Each row of a before or after table is a point. The points were changed in one or more steps. Then noise was added and the rows were shuffled. The steps act on columns, c1 being the first. Name the steps. A step turns or swaps two columns, mirrors them in a line or flattens them onto one, adds a multiple of one to another, or multiplies or shifts one. Angles are multiples of 10 degrees, from the lower column toward the higher: turns from -170 to 170, lines from 10 to 170 but not 90. Use the fewest steps. Two steps may share a column if one is a turn and the other turns, adds or multiplies; they go together, in the order done. Otherwise the lowest column goes first.

Before (14 x 2):
[-21 -51]
[-25 4]
[-45 2]
[33 -24]
[-25 61]
[13 26]
[-59 8]
[36 -3]
[-121 -19]
[-39 -41]
[-22 -25]
[-12 14]
[-62 21]
[28 26]
After, 14 rows:
[-4 -36]
[85 92]
[41 26]
[19 -1]
[54 -34]
[61 20]
[-43 -3]
[20 17]
[-32 -22]
[8 -31]
[2 34]
[-14 56]
[3 58]
[52 34]
Steps: turn c1 and c2 by -140 degrees

Before (8 x 3):
[19 3 -3]
[-22 -35 -5]
[-24 -40 -31]
[36 5 10]
[12 24 16]
[9 -33 -10]
[-18 10 35]
[-2 -8 11]
After, 8 rows:
[16 32 35]
[9 -26 11]
[44 17 14]
[27 70 15]
[17 9 -3]
[-54 -119 -31]
[-27 -103 -5]
[-1 -101 -9]
Steps: add 1 times c3 to c1; multiply c2 by 3

Before, 10 rows:
[-6 -51 -6 -37 -15 33]
[-43 2 17 -47 58 20]
[3 -27 -3 13 -2 86]
[-3 -75 -13 15 1 53]
[11 -64 -10 1 -22 2]
[30 50 32 -36 61 -45]
[-11 47 -23 -67 15 -19]
[-35 11 121 0 -28 -70]
[12 -25 46 31 -48 -1]
[-48 29 -44 -25 37 -66]
After, 10 rows:
[-42 44 -27 1 67 -10]
[-7 48 13 -2 109 -55]
[24 -29 45 1 6 -16]
[-44 4 23 -2 111 16]
[50 -75 6 2 51 55]
[55 -63 -15 -3 31 1]
[-45 11 95 -1 20 -108]
[31 -50 3 0 38 29]
[26 -25 27 3 47 82]
[-69 29 -71 3 86 -42]
Steps: add -0.7 times c2 to c1; turn c3 and c6 by -20 degrees; multiply c4 by 0; shift c5 by 50

Before, 14 rows:
[9 -18 30 11 13 -10 16 9]
[-2 12 -6 -1 -3 5 -31 2]
[6 -3 13 -4 5 -11 23 -12]
[22 14 0 -5 -12 -6 -4 -3]
[1 -14 17 11 6 -12 18 -7]
[8 15 7 12 1 10 12 -4]
[0 6 7 -6 11 11 7 -16]
[17 -21 2 13 6 -3 21 -7]
[-7 19 -12 0 -3 -15 -28 16]
[1 18 -17 6 11 0 -40 -3]
[-2 1 -2 -1 -1 26 13 0]
[1 -22 11 -4 -1 1 18 -8]
[-9 22 -22 7 1 -4 -15 1]
[-3 -12 20 20 -9 -7 5 -13]
After (14 x 8):
[-4 -2 -21 21 -12 0 15 -9]
[7 -3 -16 2 -12 7 69 5]
[9 -7 -31 24 9 -2 48 14]
[-2 8 6 -9 3 -3 -94 -3]
[1 19 16 -3 -3 8 -120 11]
[8 22 -3 8 -4 -14 37 1]
[-8 13 7 -13 16 23 -84 -3]
[17 -6 -4 32 -7 3 63 6]
[-2 0 10 -3 0 -30 39 -1]
[1 -20 -12 8 -8 -6 54 -1]
[-9 20 19 -10 1 15 -45 1]
[1 -6 -20 17 -6 8 54 6]
[22 16 -1 2 -4 7 -12 -12]
[0 3 -2 -9 -16 -16 21 12]
Steps: add 0.7 times c1 to c4; turn c2 and c4 by -30 degrees; turn c3 and c6 by -160 degrees; multiply c6 by 1.3; swap c5 and c8; multiply c7 by 3

Before, 12 rows:
[22 51 -9 4 -13 14 -23 -97 41]
[39 -8 -3 6 19 4 -18 -61 25]
[45 -51 -67 -2 31 -10 -11 32 -101]
[24 17 40 -24 -23 -40 40 27 13]
[-21 23 -9 42 -32 -24 -72 -24 19]
[47 17 -50 87 38 -51 -12 8 -12]
[26 44 -56 36 -69 -72 -15 50 39]
[5 56 10 -52 -32 -34 -5 35 -42]
[63 57 -8 88 0 34 1 24 114]
[-67 75 20 48 18 52 -18 -71 10]
[24 26 23 43 -63 71 49 -21 -8]
[-17 -23 -95 28 -61 29 15 -30 17]
After:
[45 48 -64 36 -64 -75 13 47 28]
[-71 74 25 35 8 39 2 -66 -6]
[45 85 -14 47 2 46 54 26 88]
[50 -43 -62 -15 43 -5 -54 40 -79]
[47 -5 1 -1 16 16 12 -53 7]
[-20 2 -114 -9 -55 33 14 -26 15]
[21 32 -13 30 -14 11 15 -101 18]
[47 46 -38 33 49 -45 -13 6 -13]
[16 22 3 10 -26 -32 -20 31 -31]
[-23 30 -12 20 -29 -28 -2 -24 -19]
[13 44 2 27 -62 79 11 -18 20]
[26 5 37 -5 -33 -40 10 29 27]
Steps: turn c1 and c6 by 10 degrees; flatten c2 and c4 onto the line at 30 degrees; turn c3 and c5 by -10 degrees; flatten c7 and c9 onto the line at 60 degrees

Before, 11 rows:
[-35 40 -4 14 -9 -23 4 -10 3 37 -6 -48]
[-17 32 20 -7 42 -13 -5 -9 24 -7 -30 -14]
[-12 3 -5 -1 -4 33 -5 7 -10 -7 -32 1]
[-6 21 -15 45 -7 30 -3 -13 -31 29 13 -16]
[-13 17 23 -6 26 8 31 -3 7 -2 -29 -27]
[2 2 11 18 5 22 1 33 -7 9 -13 6]
[-32 1 -4 24 7 18 17 10 -1 -3 -12 14]
[-27 3 16 -23 25 -4 7 15 1 -29 -2 -15]
[4 -14 -32 7 12 10 18 13 -14 6 -8 7]
[7 -41 -23 63 -14 41 -9 -1 -21 26 -6 -4]
[8 -1 -9 25 -13 13 13 7 1 -18 -6 3]
After (11 x 12):
[-14 51 32 4 15 8 31 -3 22 -27 12 -67]
[-12 -12 3 -3 2 32 -5 8 -11 -27 18 2]
[6 -79 -28 56 4 41 -30 -1 -26 -14 -22 -10]
[-17 101 31 -8 17 -14 -1 -9 46 -26 16 -36]
[8 -13 -15 28 -11 12 3 7 -7 0 19 9]
[-26 27 34 -19 18 -3 14 16 17 8 28 -37]
[-34 34 20 15 -10 -23 -1 -10 -4 -18 -33 -120]
[-7 -21 -11 42 14 30 -18 -13 -28 2 -32 -40]
[4 -19 -34 12 18 10 15 13 -3 -10 -3 18]
[-32 6 18 29 7 18 8 10 4 -10 8 36]
[2 -1 10 18 9 22 -5 32 -2 -15 -4 15]
Steps: add -0.7 times c1 to c3; turn c5 and c9 by 40 degrees; add 1.5 times c9 to c2; turn c4 and c7 by -20 degrees; turn c10 and c11 by -110 degrees; multiply c12 by 2.5
